Rows are points. A path goes straight from each point to the next, and from the last back to the first. The post is the endless flat space through its rows: a point in 2 columns, a line in 3, a plane in 4, and so on, so that a path can go around it. How many times does the path go around the post? Going back the other way cancels.

Post (1 x 2):
[[-0.67 -0.31]]
Path (27 x 2):
[[-3.06 -0.94]
 [-2.84  1.53]
 [ 0.06  1.51]
 [ 3.12 -0.09]
 [-0.31 -1.96]
 [-1.93 -0.56]
 [-2.67  1.52]
 [ 1.23  1.94]
 [ 0.57 -0.61]
 [-1.22 -3.60]
 [-2.70 -0.76]
 [-2.23  2.30]
 [ 0.47  0.24]
 [ 0.29 -0.75]
 [-2.33 -2.23]
 [-1.98  0.00]
 [-0.29  2.21]
 [ 2.38 -0.31]
 [ 0.43 -1.89]
 [-0.07 -1.73]
 [ 1.33  1.03]
 [-0.98  1.14]
 [-3.95 -0.97]
 [-1.00 -3.08]
 [ 2.89 -1.56]
 [ 2.51 -0.15]
 [ 0.12 -3.64]]
Times around: 3

Post (3 x 4):
[[ 0.10  0.35 -1.65 -0.42]
 [ 1.36 -0.30  0.67  1.66]
 [-3.08 -1.97  1.56  2.67]]
Path (24 x 4):
[[-2.42  0.43  0.55  2.69]
 [-0.31  1.48  1.83 -0.05]
 [-0.45 -1.25  2.26  1.67]
 [ 2.02 -0.68 -2.04 -1.31]
 [ 0.71 -0.47  2.65  1.33]
 [ 0.86  3.11  0.62  0.56]
 [ 0.78  3.22  0.78  2.04]
 [-2.32  1.68  0.74 -0.10]
 [-0.07  2.73  0.92 -0.25]
 [ 1.64 -0.83  1.44 -0.28]
 [-0.50 -4.21 -0.16  0.92]
 [ 0.11 -2.52 -1.64  3.41]
 [ 1.61  1.29 -1.18  0.83]
 [-2.14 -1.97  0.07  3.65]
 [-0.02 -2.35 -0.55  0.97]
 [-1.29 -1.53  0.36 -0.82]
 [-1.91 -5.02 -0.85  1.58]
 [-1.69 -2.55 -3.14  2.74]
 [-2.43  2.07  1.53  3.89]
 [-0.63  0.58 -2.03  0.44]
 [ 0.70 -1.07 -2.63  0.25]
 [ 1.65 -1.68  0.82  0.58]
 [ 0.24  1.18 -2.65 -2.63]
 [-3.33  3.61 -0.50 -0.66]]
Times around: 0

Post (7 x 8):
[[-0.38  1.73 -0.76  0.14 -1.23 -2.09  0.74  1.93]
 [ 0.19  2.34  1.29 -2.63  1.87  1.64 -0.85 -3.15]
 [-0.67  0.83  2.21 -3.13  4.47  2.34 -2.22 -2.27]
 [ 1.20 -0.46 -3.82 -0.09  0.99  1.08 -1.45 -0.63]
 [ 0.09  0.23  1.41  0.16 -2.36 -0.47  0.06 -0.53]
 [ 2.26  0.07 -0.82 -1.06  0.90  0.25  0.85  0.23]
 [-0.01 -0.62 -2.01  1.15  2.37 -1.91  1.26 -0.18]]
Path (25 x 8):
[[ 2.57 -0.10 -4.62  0.13  4.35  0.30  0.19 -1.14]
 [-2.36  1.78  0.37  1.66 -1.36 -0.02 -0.87 -2.00]
 [-2.57  0.68 -3.34 -0.56  2.37  0.43 -0.43 -1.28]
 [-1.74 -1.29 -0.31 -0.50  1.75 -0.73 -1.49  0.06]
 [-2.90  1.11  0.22 -0.40  1.44 -1.44 -0.51 -1.14]
 [ 1.76  0.12 -1.87 -2.51  1.73 -0.46 -1.23 -1.46]
 [-0.13  0.60  0.58 -0.83  1.95  0.49 -2.44 -0.13]
 [ 3.52  0.65 -0.46 -1.52  1.13  3.04  0.11 -1.59]
 [-1.28  1.88 -1.16 -0.10  0.47 -2.19  3.71 -0.69]
 [ 2.51 -0.55 -0.22 -3.37  2.62  0.54  0.54 -0.44]
 [ 2.21  1.09  0.16 -1.94 -0.86 -0.12 -1.08  1.79]
 [ 2.05  3.00 -2.73 -0.32  0.11  0.16 -0.63  1.14]
 [-0.40 -0.86  2.93 -0.12  2.54  0.39  1.50  0.62]
 [-3.94  2.34 -0.43  0.87  1.21 -0.52 -0.17 -1.84]
 [-0.23  1.79 -1.63 -1.14  1.92 -0.96  1.59 -2.44]
 [ 0.72  0.06 -0.31 -2.90  3.34  0.99 -1.76 -2.92]
 [-0.94  0.07  0.69 -0.94  4.01 -1.12  2.24 -3.65]
 [-0.72 -0.77 -1.42  0.15  0.99 -3.35  0.19  4.54]
 [ 3.82 -2.66 -0.03 -1.53  7.06  1.68 -2.23 -0.96]
 [ 3.01  0.46  0.66 -0.72  1.03  0.44  2.23 -1.44]
 [-0.65  0.90  0.83 -2.18  1.73  2.20 -0.69 -2.03]
 [ 1.68 -1.00  2.13 -3.47  2.94  0.41  2.86 -1.09]
 [ 2.02 -1.41  0.12 -3.97  5.07  0.90 -1.00  1.66]
 [-0.96  0.40 -0.44 -1.33  3.17 -1.07  0.35 -0.47]
 [ 2.46 -2.14 -0.24 -0.80  2.53 -2.47  1.34 -1.14]]
Times around: 4

Post (10 x 11):
[[ 0.92  2.56 -0.72 -2.16  1.47 -1.55 -0.38  0.08  3.42 -0.30 -2.18]
 [ 0.22 -3.38  0.56  0.52  1.26  1.66 -0.16  1.09 -0.44  0.94  0.41]
 [ 0.13  2.64 -1.50 -1.19  1.28  1.85 -1.27  1.10  2.19 -0.66  0.36]
 [ 3.27 -2.24  0.94  1.47 -0.70  3.80 -0.60  0.94 -0.66  0.54  3.15]
 [-1.81 -2.67 -0.32 -2.42 -1.78 -2.21  1.34  1.88 -1.18  1.73  1.30]
 [-2.40 -1.44 -0.38 -1.05 -1.56 -3.31 -0.99 -0.63 -1.17  1.21 -0.37]
 [-2.81 -3.24  2.69  0.31 -1.25 -1.31  0.98  0.45 -2.16  1.62  1.96]
 [ 0.00  2.54 -1.65 -0.81  1.47 -2.27 -1.73  2.24  3.01 -1.16 -0.63]
 [ 1.13  0.32 -0.46  2.08 -2.04  2.30  1.03  2.01 -0.14  0.21  0.38]
 [ 0.32  0.91 -1.90 -0.14 -0.69 -0.27  0.19  0.59  2.58 -2.31  0.33]]
Path (27 x 11):
[[ 0.04 -2.02 -1.33 -4.21 -0.82  0.41 -2.24  2.22 -1.21  0.51  2.79]
 [ 0.87  2.20  0.89  1.39 -2.45 -0.83 -4.59 -2.19  0.54  1.62 -2.96]
 [ 0.35  0.70  0.60 -1.65 -1.88 -0.07 -0.06 -2.21  0.61  2.76  0.98]
 [ 0.18  0.11 -3.33 -2.84  2.17 -3.12  1.87  0.35  2.93  1.71 -2.30]
 [ 2.04  1.19  1.58 -0.69 -0.33  2.09  1.37  1.56  1.97  3.16 -0.08]
 [-2.55 -0.96  1.61 -0.39  2.63 -0.93 -1.99  2.45  1.38  4.04 -0.43]
 [-0.78 -2.49 -3.85 -0.46 -0.22 -1.13  0.63  0.89  1.01  0.55  1.97]
 [-0.96 -2.41 -0.24 -0.48  3.53  0.84 -3.10  1.44  1.52 -0.14  1.74]
 [-4.07  1.44  0.91 -2.28 -3.45 -0.85  2.50  3.82  1.85  0.63  1.02]
 [ 2.57 -4.19  2.53  2.22  2.32  3.26 -1.27  0.72  1.95  1.35  2.39]
 [-0.74  0.94 -0.56  1.86  4.46  1.27  0.79 -0.87  3.50 -1.50 -1.64]
 [ 3.31  4.52 -2.95 -0.78 -3.53  0.86  1.79  0.29  0.76 -0.58 -0.29]
 [ 0.94  2.15 -2.19 -2.17  2.56 -0.62 -5.10  1.55  1.30 -1.19 -0.81]
 [-2.15 -0.45  2.63 -0.38 -0.65 -2.14  2.65  1.27 -0.64  0.25  2.35]
 [ 2.04  3.14 -0.57  0.49 -1.96  1.45  2.01  3.77  0.79 -0.14  0.10]
 [-0.53 -4.35  0.54  1.32  0.26  1.50 -0.23  0.46 -0.91  0.28 -1.07]
 [ 1.44 -0.96  0.72 -0.25 -1.40 -0.56  1.65  1.38  2.67  0.18 -1.50]
 [ 0.61 -1.69 -1.92  1.20 -2.61 -1.80 -0.69  1.45 -0.49  1.75  1.47]
 [-0.84  3.62 -1.83 -0.38  1.39 -2.40 -0.98  0.19  1.09  0.66  1.08]
 [-3.44 -2.43 -0.73  0.99  0.65 -2.44 -1.53  0.01 -0.23 -2.36  1.94]
 [-2.22 -2.29  1.36 -0.17  1.06 -3.22 -1.75  1.61 -1.61 -0.29 -2.60]
 [-1.54  0.28 -0.75 -1.42 -0.11 -3.09 -0.85 -2.70  2.87 -1.05 -3.02]
 [-0.27 -2.05  0.65 -0.20 -2.15 -2.40  0.31 -0.88  0.66  2.00 -1.92]
 [-0.74 -1.16  0.81  2.78 -0.80 -2.08 -0.27  1.51 -1.45  3.76 -0.25]
 [ 1.83 -0.91  0.44  1.50 -0.20 -1.81 -1.55  0.04 -0.06  0.26  1.08]
 [-0.82 -0.45  2.09  4.17 -1.64 -1.25  0.53  1.08 -2.45 -2.35  2.52]
 [-1.88  1.53  1.76 -1.06 -1.86  0.13  1.41  1.73 -2.87  2.10 -0.51]]
Times around: 3

Post (11 x 12):
[[-0.32  2.32  1.53 -0.59  1.29 -1.71  0.80  2.30  0.58 -1.65 -2.75  1.61]
 [-2.47  0.80 -2.69 -0.61 -1.95 -1.10  0.04 -0.63  0.28  0.94 -3.03 -0.74]
 [-1.45  0.55  2.21 -1.29 -2.65  1.34 -1.92 -0.82  1.14  1.24 -2.56  0.35]
 [ 1.76 -0.11  1.83 -0.19  1.87 -3.06  1.64 -2.45  0.34 -0.62  0.54  0.87]
 [ 1.21  0.84  0.29  2.22  1.77  1.32 -1.27 -1.68 -0.32  3.57  1.39 -0.05]
 [-1.31  1.38 -0.06 -1.67 -1.42  3.87 -1.85 -0.14  0.79  0.80  0.48  2.94]
 [-0.44  1.71  1.04 -1.25 -1.28 -0.30  0.49 -0.04 -1.79  0.21  0.83  1.48]
 [ 1.04 -2.05  2.63  0.74  1.60  0.41 -0.01  0.43 -0.58 -0.08 -1.25  1.22]
 [ 1.48  1.94  2.17  0.66 -0.39 -1.14  1.73  1.56  0.53  0.22 -1.60  0.77]
 [ 2.30  0.38  0.04  0.57  1.15 -0.27 -0.75 -1.25  0.57 -2.65  0.80 -0.24]
 [-2.18  1.05 -1.36 -0.01 -1.70 -0.48  0.43 -0.77  0.73  0.75  1.49 -2.07]]
Path (25 x 12):
[[-0.30 -0.80 -0.30  0.11 -1.65  0.80  1.93  2.14 -0.17 -3.99  1.37 -1.91]
 [ 1.37 -0.46  1.08  0.95 -0.36 -2.73 -1.59 -4.26  1.18  1.10 -5.08  0.13]
 [-0.17  0.36 -0.24  2.46  1.81 -1.44 -2.51 -0.44 -0.64  2.93  0.10 -2.17]
 [-0.67  2.38  3.88 -3.19  2.03  0.00 -2.00  0.85 -0.81 -1.01  3.56  1.65]
 [ 1.70 -2.33  3.62  0.40  3.39 -0.18 -1.94 -3.78 -1.46 -0.24 -3.60 -0.96]
 [ 0.95 -0.45  2.34  1.28  0.59 -0.99  1.98 -2.10  1.88 -1.53  1.26 -0.13]
 [-1.92  0.13 -0.99 -0.22  1.52  2.13  0.90 -1.16 -2.90 -0.66  2.77  1.34]
 [-0.12  0.46 -0.02 -2.76  2.87  0.86  1.69 -1.20 -1.16 -0.83  3.88  2.75]
 [-0.98 -1.04 -0.32  0.18 -0.07 -5.20  2.62  1.55  2.16 -0.57 -3.69 -2.94]
 [ 0.63  2.76  1.49  0.09 -1.20 -3.08  0.45  0.50 -1.72 -0.84 -0.73  0.65]
 [-3.48 -3.07 -2.70  0.82 -1.03  2.08  1.96 -0.03 -0.97  2.74 -0.53  2.05]
 [-2.32  4.64  0.72 -2.59  0.14 -1.35  0.55 -2.66 -0.38  4.90 -2.27  0.66]
 [ 2.31  1.44  2.90 -1.99 -0.84 -1.93  2.08 -0.13 -1.37  0.10  0.59  0.12]
 [ 0.29 -0.45 -0.06  0.45 -0.33  0.79 -1.75  1.42  0.75 -0.13 -3.09  3.70]
 [-0.78  0.96  0.23 -0.58 -3.06  4.35 -0.35  2.06 -1.62 -0.59  1.84  2.63]
 [-1.08 -3.28  2.53 -0.55 -1.44 -0.61 -0.04 -2.73 -0.81  0.63 -4.34 -0.91]
 [-2.55 -0.38  4.12 -2.68 -1.44  1.71  1.70 -3.11 -3.47  3.81  3.38  2.34]
 [ 0.57  0.47  3.46  0.76 -1.93 -2.36  1.43 -2.12 -1.09  0.37  1.11  0.11]
 [ 0.08  0.79  3.81 -0.21 -0.96 -3.55  0.04  1.49 -0.39 -1.62  1.62  1.19]
 [ 0.89  2.19  2.13  0.13 -0.07 -1.48 -0.84 -2.73  0.40 -0.91 -0.87 -0.21]
 [-0.22  1.18 -1.95  1.43  1.64 -0.36  3.14  0.94  0.94  4.50 -4.85 -0.04]
 [-0.70 -0.49  0.27 -2.13  0.59 -4.57  0.49 -1.54  0.74 -0.29 -4.04 -1.09]
 [ 0.30  2.52 -0.88 -1.47 -1.58 -2.06 -1.56  0.55 -2.00  0.17 -2.30  2.82]
 [ 1.15  4.37  1.63 -0.84 -0.56  0.70 -0.83  3.10  1.81 -0.16 -2.35  3.39]
 [-1.10  2.35 -0.45 -2.10 -0.79  0.79 -0.51  0.67  0.19 -0.02 -2.52  1.74]]
Times around: 1
